Each wall is flat, endless, passes through zero and stands at right angles to its row. A trip goes straight from one point to another. List the walls that it crosses, first one first.
In the rows, 100 means zero.

Walls:
(1): 92, 130, 138
(2): 116, 138, 48
(3): 42, 61, 25
Trips:
124, 67, 74 to 126, 106, 68 => none
87, 74, 98 to 61, 20, 89 => none
59, 158, 65 to 116, 92, 73 => 1
108, 113, 55 to 90, 96, 145 => 1, 3, 2
27, 79, 71 to 77, 80, 101 => none
170, 50, 108 to 108, 80, 74 => 3, 2
88, 120, 145 to 76, 106, 136 => none
83, 98, 123 to 112, 61, 93 => 3, 1
89, 135, 77 to 119, 102, 72 => 1

Walls:
(1): 107, 63, 89, 79, 122, 125, 103, 116, 100, 82, 79
(2): 116, 82, 107, 111, 40, 72, 48, 180, 120, 66, 122
(3): 122, 98, 161, 109, 79, 66, 56, 118, 83, 127, 90
(4): 111, 63, 117, 48, 136, 130, 90, 102, 140, 70, 29
Trips:
95, 101, 72, 112, 139, 85, 63, 116, 129, 43, 95 to 148, 105, 71, 88, 60, 89, 78, 99, 131, 154, 101 => 3, 1, 4
31, 87, 72, 82, 144, 91, 135, 159, 128, 84, 115 to 139, 70, 121, 109, 99, 94, 142, 38, 56, 86, 122 => 2, 4, 1
73, 102, 109, 150, 119, 120, 116, 119, 116, 55, 88 to 124, 103, 103, 104, 83, 49, 63, 79, 98, 69, 94 => 1, 3, 4
92, 101, 111, 74, 131, 129, 151, 151, 80, 167, 124 to 104, 5, 108, 84, 152, 109, 152, 148, 102, 137, 93 => 4
75, 88, 128, 71, 100, 79, 137, 60, 136, 74, 60 to 125, 118, 47, 96, 123, 110, 104, 52, 138, 145, 107 => 1, 4
65, 86, 114, 109, 135, 66, 123, 127, 27, 156, 53 to 109, 131, 151, 101, 66, 107, 131, 87, 90, 93, 67 => 1, 4
143, 153, 90, 47, 49, 123, 112, 67, 98, 126, 104 to 90, 73, 50, 161, 56, 69, 99, 79, 128, 111, 99 => 2
71, 70, 123, 123, 85, 100, 114, 164, 85, 94, 67 to 86, 66, 57, 120, 129, 116, 63, 130, 64, 129, 114 => 4, 3
119, 115, 90, 118, 95, 110, 88, 143, 9, 88, 121 to 97, 130, 159, 95, 95, 107, 156, 114, 114, 134, 102 => 2

Walls:
(1): 95, 94, 118, 88, 71, 131, 70, 149, 115, 106, 91, 95, 111, 93, 61, 132, 89, 114, 84, 109, 125, 142, 84, 80
(2): 80, 69, 112, 91, 108, 57, 85, 88, 98, 59, 99, 111, 109, 121, 116, 82, 88, 97, 116, 148, 134, 112, 141, 108
(3): 119, 64, 117, 92, 96, 137, 78, 150, 104, 143, 89, 129, 84, 89, 55, 93, 127, 77, 86, 107, 93, 136, 153, 143
(4): 132, 74, 85, 122, 104, 92, 83, 75, 50, 78, 119, 88, 99, 123, 195, 90, 69, 73, 62, 114, 108, 43, 129, 111
(5): 147, 94, 124, 81, 105, 101, 104, 73, 69, 58, 91, 121, 103, 67, 72, 119, 127, 124, 123, 64, 92, 147, 98, 101
(6): 98, 76, 101, 114, 87, 88, 144, 86, 150, 39, 86, 55, 105, 110, 142, 99, 94, 70, 96, 87, 109, 141, 108, 90
Trips:
108, 138, 144, 121, 100, 78, 93, 115, 78, 129, 107, 114, 93, 151, 105, 147, 126, 110, 113, 103, 74, 141, 104, 135 to 135, 106, 50, 94, 73, 85, 82, 102, 132, 135, 90, 100, 76, 116, 64, 115, 89, 82, 118, 69, 98, 76, 98, 107 => 5
91, 78, 86, 112, 90, 110, 85, 83, 95, 114, 97, 149, 95, 109, 100, 94, 68, 97, 128, 60, 80, 106, 132, 116 to 97, 154, 56, 118, 65, 55, 93, 126, 112, 140, 104, 86, 116, 105, 98, 92, 73, 92, 125, 57, 104, 154, 70, 134 => 2, 4, 5, 1, 3, 6
86, 114, 96, 99, 91, 97, 75, 118, 88, 74, 123, 124, 87, 78, 47, 73, 112, 109, 90, 122, 168, 114, 90, 54 to 81, 105, 91, 139, 82, 118, 95, 128, 55, 93, 111, 139, 92, 128, 140, 66, 113, 114, 139, 110, 110, 120, 125, 109 => 4, 5, 1
150, 69, 66, 105, 120, 62, 90, 104, 66, 55, 43, 129, 102, 122, 108, 96, 110, 112, 92, 65, 63, 105, 97, 85 to 111, 100, 82, 93, 73, 151, 126, 117, 83, 80, 122, 115, 155, 81, 134, 55, 106, 77, 133, 101, 163, 108, 102, 114 => 3, 1
66, 91, 137, 113, 82, 145, 119, 141, 61, 105, 130, 94, 117, 95, 104, 117, 77, 84, 108, 69, 89, 122, 53, 124 to 150, 111, 55, 104, 47, 82, 67, 64, 150, 81, 144, 136, 117, 71, 128, 134, 104, 94, 47, 56, 120, 95, 90, 84 => 6, 3, 4
131, 88, 114, 95, 61, 114, 75, 102, 112, 90, 117, 125, 63, 165, 105, 122, 64, 107, 138, 125, 94, 87, 109, 104 to 160, 54, 113, 70, 154, 77, 134, 102, 72, 93, 73, 60, 60, 119, 39, 71, 64, 91, 125, 39, 64, 123, 124, 104 => 5, 1, 6, 4, 2
80, 120, 56, 98, 111, 76, 109, 69, 115, 107, 85, 166, 144, 65, 99, 91, 87, 107, 102, 39, 95, 99, 77, 89 to 69, 95, 133, 130, 90, 41, 110, 121, 133, 63, 101, 69, 107, 85, 128, 143, 122, 106, 107, 98, 65, 143, 100, 86 => 6, 2, 1
99, 72, 80, 47, 62, 119, 67, 127, 102, 112, 87, 89, 109, 142, 140, 115, 131, 61, 118, 126, 63, 101, 92, 132 to 80, 112, 82, 73, 90, 91, 102, 126, 93, 87, 78, 108, 115, 109, 91, 115, 104, 78, 116, 103, 115, 92, 94, 104 => 4, 6, 3
107, 110, 102, 120, 67, 85, 96, 55, 55, 111, 57, 108, 89, 112, 147, 144, 85, 39, 130, 107, 83, 68, 99, 111 to 83, 81, 62, 162, 60, 121, 128, 100, 94, 113, 66, 94, 136, 105, 99, 98, 117, 83, 16, 87, 93, 162, 118, 90 => 2, 3, 1

Walls:
(1): 86, 88, 151, 100, 102, 77, 120, 83, 117, 80, 112, 151, 125, 100, 84, 86, 106, 111, 91, 139, 72, 129, 97, 118, 102, 71, 144, 87, 92, 111, 140, 86, 87, 75, 97, 68, 100, 126, 98, 110, 75, 63, 111, 63, 76, 84, 110, 154
(2): 106, 142, 133, 76, 91, 71, 84, 104, 82, 101, 94, 124, 128, 77, 112, 127, 121, 115, 74, 78, 50, 99, 102, 61, 96, 108, 67, 112, 74, 89, 97, 85, 81, 110, 86, 75, 82, 137, 101, 131, 109, 114, 74, 105, 149, 110, 100, 63
(3): 123, 68, 92, 77, 119, 85, 106, 109, 104, 86, 103, 108, 99, 113, 83, 62, 97, 83, 93, 111, 79, 138, 100, 130, 82, 90, 89, 103, 86, 97, 75, 108, 119, 139, 111, 74, 89, 128, 84, 81, 128, 38, 86, 114, 120, 115, 131, 104
(4): 106, 46, 51, 97, 107, 83, 157, 122, 90, 131, 136, 138, 77, 109, 110, 158, 91, 89, 67, 121, 155, 95, 61, 112, 149, 57, 148, 114, 148, 110, 120, 123, 107, 82, 117, 94, 83, 163, 97, 83, 101, 139, 107, 156, 108, 106, 124, 97
(5): 33, 65, 106, 144, 87, 109, 141, 126, 93, 94, 149, 120, 86, 111, 87, 94, 70, 127, 121, 70, 79, 119, 84, 92, 64, 125, 109, 78, 131, 126, 96, 90, 85, 64, 105, 110, 91, 99, 121, 158, 72, 147, 69, 97, 112, 94, 116, 87
(6): 61, 105, 72, 154, 103, 96, 117, 55, 145, 124, 104, 72, 93, 87, 118, 118, 120, 69, 94, 96, 115, 120, 86, 76, 89, 131, 112, 102, 96, 61, 115, 151, 97, 79, 86, 76, 124, 101, 107, 73, 140, 67, 149, 153, 86, 159, 132, 110
(7): 112, 106, 70, 79, 116, 126, 100, 91, 123, 71, 47, 100, 121, 164, 106, 113, 85, 88, 115, 105, 86, 100, 98, 77, 81, 98, 97, 99, 57, 119, 57, 103, 125, 140, 42, 95, 117, 86, 119, 136, 122, 61, 67, 134, 134, 106, 101, 129
(8): 146, 110, 46, 85, 93, 75, 64, 99, 79, 119, 108, 97, 73, 109, 109, 134, 97, 76, 121, 107, 109, 102, 135, 81, 113, 90, 96, 97, 85, 123, 96, 110, 85, 141, 123, 112, 166, 90, 115, 75, 93, 90, 109, 42, 133, 95, 111, 136
(9): 133, 65, 62, 92, 130, 82, 127, 81, 123, 85, 94, 123, 72, 122, 79, 109, 122, 79, 74, 89, 118, 135, 119, 119, 125, 52, 70, 164, 115, 118, 58, 93, 85, 77, 61, 101, 102, 126, 131, 70, 71, 113, 109, 139, 138, 96, 103, 82
(10): 193, 74, 142, 58, 59, 98, 61, 126, 136, 140, 101, 107, 119, 64, 99, 73, 114, 90, 72, 80, 108, 99, 138, 71, 88, 132, 125, 120, 82, 88, 110, 80, 116, 77, 128, 108, 140, 75, 72, 121, 74, 117, 126, 119, 99, 102, 77, 75
Trips:
53, 139, 133, 144, 113, 125, 60, 107, 63, 120, 109, 130, 127, 138, 103, 119, 134, 106, 99, 69, 81, 106, 77, 102, 89, 109, 90, 146, 93, 75, 117, 128, 90, 80, 70, 118, 108, 72, 88, 76, 94, 83, 98, 89, 77, 113, 69, 116 to 90, 79, 63, 82, 97, 103, 71, 66, 86, 88, 82, 102, 48, 126, 92, 87, 112, 105, 119, 95, 64, 65, 65, 78, 90, 124, 87, 79, 114, 131, 133, 111, 112, 88, 95, 112, 69, 97, 59, 96, 83, 113, 158, 54, 103, 90, 137, 114 => 2, 8, 6
64, 79, 114, 65, 52, 130, 82, 104, 96, 111, 131, 122, 131, 115, 139, 54, 145, 122, 76, 93, 102, 75, 125, 113, 82, 57, 156, 77, 112, 117, 91, 118, 72, 125, 131, 126, 123, 109, 35, 118, 125, 113, 123, 100, 122, 113, 104, 133 to 141, 116, 88, 113, 74, 127, 153, 100, 120, 94, 69, 127, 69, 135, 87, 80, 122, 54, 116, 122, 75, 159, 96, 76, 107, 84, 87, 111, 102, 119, 97, 89, 98, 75, 90, 100, 99, 99, 105, 117, 107, 111, 102, 96, 123, 94, 128, 125 => 7, 9, 6, 10

Walls:
(1): 110, 100, 102, 87, 109, 82, 100, 85, 138, 117, 109, 108, 110, 99, 78, 110, 77, 54, 107, 77, 42, 69, 81, 83, 136, 66, 164, 100, 98, 168, 89, 81, 67, 114, 80, 106, 82, 148, 114, 93, 91, 109, 88, 107, 108, 104, 117, 92
(2): 106, 117, 128, 40, 132, 105, 92, 86, 135, 50, 71, 35, 83, 90, 38, 73, 102, 111, 88, 111, 118, 114, 87, 122, 107, 117, 89, 131, 96, 129, 121, 131, 132, 43, 85, 76, 116, 62, 106, 107, 76, 80, 81, 111, 139, 26, 92, 126
(3): 125, 113, 100, 101, 102, 103, 89, 77, 108, 120, 77, 138, 84, 92, 116, 121, 164, 99, 93, 72, 86, 75, 90, 89, 88, 66, 147, 101, 111, 95, 162, 123, 78, 82, 105, 113, 17, 77, 86, 67, 149, 122, 74, 103, 108, 77, 53, 100
(4): 71, 55, 104, 54, 95, 84, 146, 117, 90, 62, 64, 77, 179, 125, 71, 125, 77, 128, 118, 86, 178, 84, 33, 114, 136, 92, 121, 116, 70, 68, 89, 127, 126, 97, 136, 92, 109, 136, 97, 112, 68, 86, 90, 108, 81, 94, 113, 69
(5): 110, 79, 88, 93, 74, 92, 166, 101, 99, 76, 109, 84, 93, 151, 95, 100, 75, 84, 118, 45, 93, 106, 72, 106, 105, 133, 90, 69, 59, 132, 153, 125, 99, 79, 69, 90, 92, 90, 80, 65, 130, 74, 142, 67, 120, 69, 132, 91
Trips:
80, 115, 122, 121, 139, 95, 96, 97, 107, 105, 127, 82, 74, 59, 95, 97, 77, 75, 143, 128, 105, 102, 72, 110, 118, 78, 111, 136, 51, 129, 27, 82, 97, 94, 91, 59, 79, 98, 76, 81, 55, 177, 94, 83, 61, 116, 92, 81 to 86, 102, 63, 125, 82, 114, 99, 85, 113, 90, 111, 126, 109, 89, 77, 82, 117, 105, 96, 118, 123, 102, 100, 54, 139, 81, 68, 101, 80, 163, 5, 75, 89, 109, 142, 128, 96, 88, 101, 35, 64, 126, 100, 96, 82, 123, 48, 100 => 4
98, 92, 88, 65, 151, 137, 100, 82, 61, 76, 120, 143, 88, 109, 101, 64, 74, 85, 140, 117, 72, 138, 56, 79, 152, 115, 115, 88, 154, 157, 122, 115, 39, 98, 46, 86, 129, 137, 138, 84, 125, 95, 96, 135, 127, 98, 111, 103 to 109, 44, 127, 73, 73, 129, 97, 65, 65, 114, 114, 144, 116, 127, 63, 93, 83, 119, 63, 116, 116, 87, 83, 87, 131, 55, 100, 119, 91, 146, 102, 72, 85, 162, 121, 92, 99, 131, 87, 73, 124, 140, 91, 115, 82, 72, 128, 80 => 2, 4, 3, 5
106, 88, 101, 51, 135, 62, 90, 71, 99, 87, 104, 70, 88, 100, 102, 102, 130, 116, 83, 87, 112, 104, 127, 125, 88, 92, 101, 136, 121, 107, 87, 74, 76, 86, 88, 143, 142, 115, 115, 93, 83, 95, 87, 103, 132, 118, 110, 101 to 67, 61, 68, 121, 81, 70, 105, 61, 48, 65, 104, 105, 107, 102, 161, 75, 75, 137, 98, 153, 72, 134, 126, 91, 98, 78, 62, 60, 81, 89, 98, 88, 135, 115, 74, 68, 86, 68, 96, 111, 116, 103, 91, 74, 118, 125, 89, 91 => 1, 2, 5
94, 101, 125, 146, 91, 92, 111, 46, 58, 126, 150, 60, 113, 76, 71, 96, 84, 78, 64, 105, 105, 95, 120, 113, 123, 112, 147, 101, 98, 106, 73, 125, 87, 83, 112, 73, 100, 99, 80, 107, 128, 144, 82, 136, 122, 115, 119, 114 to 88, 109, 93, 107, 20, 94, 83, 130, 114, 89, 134, 92, 88, 139, 85, 127, 62, 61, 71, 110, 138, 138, 74, 119, 145, 128, 133, 120, 80, 20, 85, 56, 134, 139, 74, 110, 86, 72, 99, 100, 86, 52, 127, 64, 58, 104, 115, 100 => 4, 5, 1
60, 114, 135, 174, 172, 122, 123, 122, 56, 96, 83, 116, 148, 94, 67, 122, 63, 74, 123, 116, 129, 115, 81, 117, 61, 178, 83, 87, 138, 45, 141, 133, 90, 24, 61, 80, 23, 89, 131, 71, 142, 136, 101, 136, 68, 92, 106, 135 to 104, 72, 81, 88, 162, 137, 78, 133, 70, 128, 117, 100, 121, 57, 79, 64, 105, 93, 90, 101, 83, 74, 75, 90, 77, 105, 77, 76, 86, 142, 63, 133, 130, 83, 94, 29, 88, 89, 71, 106, 107, 60, 56, 154, 104, 69, 49, 151 => 4, 5
87, 45, 127, 112, 94, 112, 136, 83, 105, 77, 119, 103, 119, 72, 83, 103, 59, 128, 114, 92, 148, 125, 142, 54, 107, 70, 110, 69, 87, 54, 120, 124, 38, 130, 79, 85, 65, 85, 88, 85, 132, 60, 65, 118, 118, 82, 128, 123 to 121, 109, 53, 61, 74, 93, 82, 95, 64, 100, 97, 111, 119, 105, 61, 66, 88, 154, 112, 83, 106, 60, 69, 158, 104, 131, 79, 87, 81, 66, 135, 97, 140, 96, 75, 129, 73, 108, 85, 110, 114, 51, 120, 57, 108, 50, 98, 73 => 2
123, 82, 107, 104, 108, 103, 102, 154, 115, 142, 60, 107, 104, 101, 48, 95, 121, 134, 145, 104, 110, 97, 117, 106, 98, 121, 127, 83, 97, 99, 118, 36, 97, 82, 101, 76, 90, 83, 93, 119, 65, 115, 111, 67, 126, 82, 83, 101 to 45, 84, 61, 79, 124, 115, 85, 101, 58, 108, 72, 114, 86, 95, 44, 96, 77, 96, 78, 85, 125, 141, 113, 97, 79, 103, 117, 71, 89, 78, 101, 57, 120, 70, 63, 100, 67, 64, 115, 101, 76, 144, 141, 133, 129, 71, 69, 101 => 4
68, 94, 58, 71, 118, 148, 94, 92, 129, 99, 102, 68, 90, 84, 77, 119, 119, 54, 80, 138, 125, 102, 101, 60, 74, 68, 120, 111, 87, 112, 99, 137, 58, 40, 107, 131, 92, 112, 36, 98, 80, 87, 66, 91, 97, 68, 112, 69 to 31, 95, 73, 116, 77, 96, 145, 123, 88, 94, 93, 131, 93, 115, 86, 78, 73, 69, 97, 79, 68, 118, 87, 88, 138, 131, 136, 99, 117, 113, 132, 95, 88, 75, 88, 95, 98, 88, 109, 128, 123, 67, 113, 133, 100, 121, 134, 102 => 5, 3, 2
76, 74, 132, 104, 130, 66, 125, 76, 116, 58, 125, 91, 116, 82, 124, 121, 118, 117, 126, 105, 58, 114, 105, 104, 104, 117, 96, 116, 105, 130, 127, 65, 98, 110, 106, 104, 81, 90, 119, 103, 130, 146, 121, 81, 123, 66, 115, 78 to 95, 79, 131, 50, 46, 135, 130, 102, 115, 84, 116, 80, 84, 115, 78, 109, 145, 124, 100, 96, 7, 73, 129, 54, 79, 131, 64, 81, 96, 100, 72, 86, 85, 88, 112, 103, 106, 99, 144, 99, 91, 111, 86, 93, 119, 46, 59, 117 => none
